Each row is a point. Before rounding, the points of a table are all equally far from one centre. They may lie mostly on one side of it. Write the centre, to within rounding.

Points:
[[ 2.8 -2.0]
 [-1.5 -9.5]
 [ 2.5 -5.2]
 [ 2.3 -5.8]
 [ 2.6 -4.6]]
Centre: [-4.3 -3.0]

Points, 9 rows:
[[ 8.6 -6.1  0.3  1.0]
 [ 6.0 -6.0 -3.7  1.1]
 [ 2.3 -5.7 -1.8  3.6]
 [ 5.4 -7.9 -1.0 -0.8]
 [ 6.5 -7.6 -0.9 -1.0]
 [ 0.1 -3.3 -0.1 -5.9]
 [ 8.0 -6.8  1.0  0.1]
 [ 5.2 -5.4  0.5  4.6]
 [ 2.9 -7.0  3.1  1.5]]
Centre: [ 4.1 -1.3  0.4 -0.8]

Points:
[[  7.4  -8.5   1.6   0.1  -1.9  -3.1   0.2   0.6]
 [  4.3  -4.6   4.8   7.0   2.5  -4.9   1.0  -4.3]
 [  2.7  -4.7   5.7   4.5  -4.3  -2.3  -0.4  -4.6]
 [  6.9  -2.6   5.6   4.3   0.2  -3.0   1.7  -1.9]
 [  5.8  -5.3   4.4   0.0   1.0   0.7   2.9  -8.4]
 [  2.6  -8.4   5.4   2.4  -1.2  -2.3   0.6  -7.1]
 [  5.5  -1.3   6.3   7.0  -1.1   0.5   2.6  -3.8]
 [  9.9  -3.6  -2.2   5.2   4.2  -3.1   2.8  -3.4]
 [  6.0  -3.7  -1.0   3.8  -5.8  -1.2   1.0   3.1]
 [  4.3 -10.3   6.1   2.1   4.2   3.8  -5.4  -1.9]
 [ 10.2  -4.8  -3.2  -0.1  -0.9  -0.3   3.1  -4.0]
 [  4.3 -11.7   5.0   4.0   2.2  -0.9   3.8  -2.7]]
Centre: [ 1.9 -5.2 -1.4  4.0  1.8  2.9 -0.5 -2.0]

Points, 17 rows:
[[ 6.4 -0.5  2.0  7.1 -3.5 -4.6 -0.8 -1.3  2.8  5.0 -5.6]
 [ 4.4  0.1 -2.1  6.3 -3.4 -7.2  1.8  0.3  1.2  4.4 -2.8]
 [ 7.5  0.9  3.2  1.4 -5.4 -4.6 -1.6 10.3 -2.2  7.1 -6.1]
 [ 9.2  0.9  5.4  0.1 -1.0 -2.9  2.8  4.0  4.6  8.1 -4.8]
 [ 6.0  2.7 -1.8  2.0 -1.3 -6.0  0.0 -3.5  3.2  4.2 -4.5]
 [ 6.0  0.7 -0.9  5.1 -0.3  2.5 -5.5  9.8 -1.9  5.1 -4.3]
 [ 6.5  3.0  1.0 -2.2 -2.8 -9.4  0.4  0.9 -2.9  6.6 -5.6]
 [ 3.9  0.0  0.9  3.0  2.5 -4.2 -0.3  7.6  3.0  6.6 -5.1]
 [ 6.8  0.0 -1.4  2.8  0.1 -3.4  0.3  9.9 -2.7  6.2 -0.6]
 [ 5.6 -5.4  5.7  3.3 -4.3 -5.8 -0.4  0.6 -3.3  7.9 -5.5]
 [ 2.0 -1.7 -0.4 -1.5  0.6 -7.3  1.5  5.3  4.7  4.1 -5.6]
 [ 4.5  6.9  2.0 10.0 -1.3 -3.5  0.3  4.1 -1.2  2.3 -0.2]
 [ 7.3  2.7  3.4  2.8  0.8 -8.1 -1.5  2.0 -3.7  4.4 -5.2]
 [ 6.0 -0.5  3.2 -0.9  2.2 -5.0 -0.6  6.5 -2.0 10.2 -1.6]
 [ 6.4  2.5  4.9  0.2  0.6 -5.2 -0.4  6.8 -3.6 10.3  0.9]
 [ 1.2 -0.3 -2.1  0.1 -5.0 -5.9 -1.2  8.9  2.7  7.3 -5.8]
 [10.2 -1.7  2.8  3.9  0.5 -1.2 -0.2  4.8  1.3  5.2 -6.3]]
Centre: [ 0.4  1.7  3.8 -1.5 -4.6  2.1  0.2  2.1 -2.0  1.5 -1.6]
